Every row gives one point. Any point is a mix of the corners, with weights that add up to 1. It lies inside the corners' shape when no weight is negative. Is each point inside? If not, which corners have a negative weight?

Corners:
(1): [-48 -16]
(2): [41 76]
(3): [ 12 -41]
Points:
[35 65] => inside
[-13 -17] => inside
[-49 -32] => outside (2)
[-10 -55] => outside (2)
[15 38] => inside
[ 9 -9] => inside
[24 77] => outside (3)

Corners:
(1): [  4  39 -63  19 -44 -31]
(2): [-32   2 -44 -51  12 -36]
(3): [-21 -21   4  10  17  -3]
(4): [ 38  55 -32   1 -10  -9]
(5): [-41  49  -9   9  13 -11]
(6): [ -3 -32  11 -19 -33 -15]
(7): [-27 -33  70 -16  52  95]
Points:
[  2  24 -18   0  -9   8] => outside (3)
[-10  11   1 -12   7   0] => outside (1)
[ 21  20 -11 -16  -1  -2] => outside (1, 5)
[ -2 -10  -1  -5   2   7] => outside (5)
[-17 -15  14 -23  17  13] => outside (1)
[-19   9  12  -3  25  29] => outside (6)
[-23  18   5  -5  16   7] => outside (1)

Corners:
(1): [ 11  95  42 -31  -5   8  -5 -27   3  -4  14  16]
(2): [  1 -16  14 -16   3   7 -27  -3  27  41   6  -3]
(3): [ -9 -17  18  27 -61  13   9  18  -9  24  29   8]
(4): [ 30 -16   4  -8  11 -26 -16 -15   3  -7  21  16]
(5): [-27  -9   7 -20  19 -27  27 -29 -19   3   4  20]
(6): [ 21  33  38 -29  24  12  19  -9  -9 -25 -21  -5]
(7): [-14 -21   5  37 -19 -19  -3 -20  62 -33 -40 -26]
(8): [-10 -12  36 -25  17 -11 -18  -9 -20 -13 -18  13]
(9): [  5 -31 -39 -44 -13 -21  23 -23  11  -6  -9  17]
(10): [ 35 -43 -84  -3  -2  -6  29  12 -11  21  -9   4]
(11): [ 36 -15 -25  -9  18  11  -1  58   1  27  22 -20]
(12): [-23 -37  -4  -7  -5 -13  -1 -38  -6 -15 -18 -31]
(13): [-28 -19  -5  35 -25  16  -9 -26  47 -33   6  10]
Points:
[  4   6   7 -20   0  -1   4 -12  -2   1   3   6] => outside (7)
[  1 -13  -1  -7   0  -4  -1  -5   7  -2   4   5] => inside
[ 12  16  10 -12  -3   1  -4  -9   6  -1   4   5] => outside (5)
[  6  -3   3 -10  -4  -2  -2  -8  12  -3  -5  -1] => outside (5)
[  1   4  22 -11   0  -2  -4 -13   5  -7   2   4] => outside (10)
[ 4 -9 -6 -5 -4 -2  4 -3 11  3  6 10] => outside (12)

Corners:
(1): [-21  -3   9 -30 -16  -7   4  33  19 -26  -5  20   3   8 -17  22 -27   0
   5 -11]
(2): [  3  17   2  -5   2   9  10 -18   8   9   1   3   7   3  -1   6 -20   7
 -15  -7]
(3): [-14   4 -13  -2 -14  29  12  -2  -3 -23  -7  10 -11 -14  -2  -6 -11  13
  -8  13]
(4): [  4   5   1 -26   1   7 -10  -5  30   4 -19  -1 -20   8  -3   5  19  16
 -11 -10]
(5): [  2  10  18  95   5 -10  16  -6  38  -7 -14  -8   4 -18  11 -13   5  -8
   8   0]
(6): [ 34   4  -8  19  15   1  14  -7  12  14 -18  17 -13 -14  48 -27   5  -6
 -13  -2]
(7): [ 17   6  -1  -1  11 -13  14 -14  11 -22 -13 -13   5  -8  -5 -10  -2  -6
  12  -6]
(8): [-29 -23  18 -21 -11 -17  -8   3  20  16  16  13   4 -12 -14 -13 -17   3
 -30  -2]
(9): [-20   8   7  24 -13 -17  27  -9  10  -7  -2  17  10   0   5   7  -7  -6
  -4  48]
(10): [ 48  -1  14  -6   7  -5  -2 -16  -3 -19 -16 -12 -21   7  18   8  -5  47
   7  20]
(11): [  0   0   7 -20   4   9 -11 -15   5   6 -19 -10 -15  -5  -1  -6  34  47
  17 -10]
(12): [  5   3  21 -19  -1  -8  -7  -4  13  15 -16  13  -5   0   5 -34 -22  35
 -34  -4]
(13): [  2  -6  24  -4 -19   1  19 -12  17  -8   7 -18  -2  -2  -6  -7  40  -7
 -17   5]
(14): [-23   3  15 -36   0  -8  -1  23  -2   5  17  14  14 -13 -21  -1 -25  13
 -39   7]
(15): [-11  -7  -8  14  -8  -8   9  22 -11 -10 -16   0  11   4  -5  16 -23   4
 -10 -16]
(16): [ 38   6  11 -13  -7  -3 -10 -16   2   6 -10  11  -6 -24   7  -3   8   0
 -14   1]
(17): [-24   9   9 -21  -9 -15   6  -6   0  11  12  11 -21 -20  23  -8 -25  -7
 -20  28]
(18): [-14  -9  19  -4   3   2 -12  -4   7  -7 -18  16   7  -3   7   4 -14 -10
 -15   0]
(19): [-20   3  12 -14   3 -10 -13   0   1  -8  14  19 -23  -1 -13  -4 -10   3
 -18   2]
(20): [-22  -7  13 -26 -34  20  -2  13   0   4   9 -11   1  34 -15  12 -10   1
  -4  54]
(21): [  6 -10  12 -13   4  10  34 -11  -1  14  -7  -3 -15 -21  -4  -6  13 -11
 -13   3]
Points:
[-3  0  6 -6 -4  0  5  0  7 -5 -4  3 -4 -5  0  1 -1  5 -8  4] => outside (12)
[ -5  -1   8  -6  -3   0  10  -2  10  -1  -3   4  -4  -5   1  -4  -7  -1
 -14   6] => outside (11, 16)
[ -8  -6  12 -22  -1  -8  -4  -4  -5   8   2  19 -12 -14   6 -14  -9  17
 -29   6] => outside (1, 2, 4, 5, 7, 20)
[  1   3  11  14   8  -8   8  -6  12   6 -10   9   3 -16  -1  -8  -2  -2
  -8 -12] => outside (3, 4, 10, 13, 17, 20)

Corners:
(1): [  6 -18 -64  33  -7  25 -18   8  28   1   7 -16 -14 -12 -55  29   5  24
   1 -16]
(2): [-21 -17  10  27  36 -24 -21 -12   4 -26  43  -2  10 -14   1 -20  -4  24
  -9  -1]
(3): [ -4  12  -9  28  -5  13  -2 -26   5  -5   1   8   8  17  19  14  14 -34
   1 -23]
(4): [ -1  -1   7 -45  29  -3   7  -8 -18  26   4 -11  18 -17 -95  28  -8  15
  -2 -16]
(5): [  5   8  10  28  49 -11  -3   2 -77  37 -33 -14  24 -17  25  19  -8  11
 -19  29]
(6): [  3   3  21  -8  42 -49 -13 -22   7   9 -49 -11   4 -16  19  -9 -18  37
  15  13]
(7): [-14 -20  21 -91   6   7 -14  26  31  30   5 -46  11 -19   6  10  -7   1
  63   0]
(8): [ 12   1 -26   2  15 -19  19  -6 -16  11  31   0  -7 -16 -36  23 -15  -1
  -9   7]
(9): [ -3   4  27   9   3 -28 -16   1   6  14  23  -3  22  57  17  18  -3  27
  -9 -32]
(10): [ -1  46   8  21  -3  -7   5  -1  -2   8  -6  64   2  -8   7  16  27  19
 -23   7]
(11): [-13   4   5  -5  40   5  15  -8  -3  16  31  -6  18  31  18  -6   6  14
   5  -2]
(12): [-20  13   2  11  -3  17  29  12  11 -10  10 -32   2 -38 -10   3  -6  12
 -16  17]
(13): [  9  -5  -1 -42 -16  17   2  25  20  20 -35  33  21 -28 -26   5   4 -28
   4  13]
(14): [ 10 -11  -7  10  27 -28  -5   7 -76 -86   1  -5 -29 -26  10  26 -16 -22
   8  -2]
(15): [-36 -12  12 -36   4 -23  23   0 -23   4   9 -14 -22  -1  -9 -22 -10  22
   2 -10]
(16): [-52 -19  -8 -37  31   5  38  25  21  37  39 -16   7  -9  -8  17 -15  13
 -22 -24]
(17): [-28 -12  15  28 -11 -15   0 -28  -6 -23 -10  50  -5  16   8  21 -10  27
 -12  18]
(18): [  7 -16  -5  18  19  -2 -14  12 -11  18 -44  -7   4 -24  13  19 -25  18
  87  -9]
(19): [  1   2   5  21  -8 -29  35 -13 -12  -1 -19  45  23  -1 -19  22  41 -35
 -21  27]
(20): [  5  -1  16  12   7 -11  19 -14  20  29  -6  58 -33 -16  11  21  -6  14
 -30  -6]
(21): [-29  33   8  18  40 -21 -22   6  -7  17  25  11 -27  91  -1  23  -8  13
 -11 -11]
Points:
[ -6   4   0   0  18  -4   1  -3   2  10  11   7   1   0 -14  17  -3  11
 -14  -4] => outside (15, 18, 19)
[ -9  -4   3  -5  16 -10   0   4  -4   9   1  -1   0  -8 -15  15  -7  14
   3   0] => outside (3, 11)
[-10   2  -1   5  14 -12  -2   1  -9   5 -17 -11  -1  -1  -5  16  -5  16
   9   0] => outside (2, 8, 11, 13, 20)
[-9 -4  1 -2 17 -3 -2 -2  6 19 -7 13  8 -4 -8  9  5 10  8  1] => outside (8, 9, 12, 14)
[ -1   6   2  15  25 -15  -3  -9 -22   0  -6   0  -3 -11   2   8  -1   9
   6   5] => outside (9, 13, 16, 17)
[-7 -1 -2  7 10 -5  1  1  5  5  1  8 -3 -3  0 11 -2  8 -3  0] => outside (4)
[-11  -1   0   2  17  -5   1   3  10  18   7  -9   4   8   2   5  -2   9
   5  -3] => outside (4, 10, 14, 17)
[-13  -1   8  -5  15  -7   4  -2   0   8   0   6   4   2   2   7  -1  12
   2  -1] => outside (8)
[ -9  -1   3  -4  16 -10   7   3  -8  11  -1   4   2  -8 -11  12  -4  13
   0   0] => outside (3)
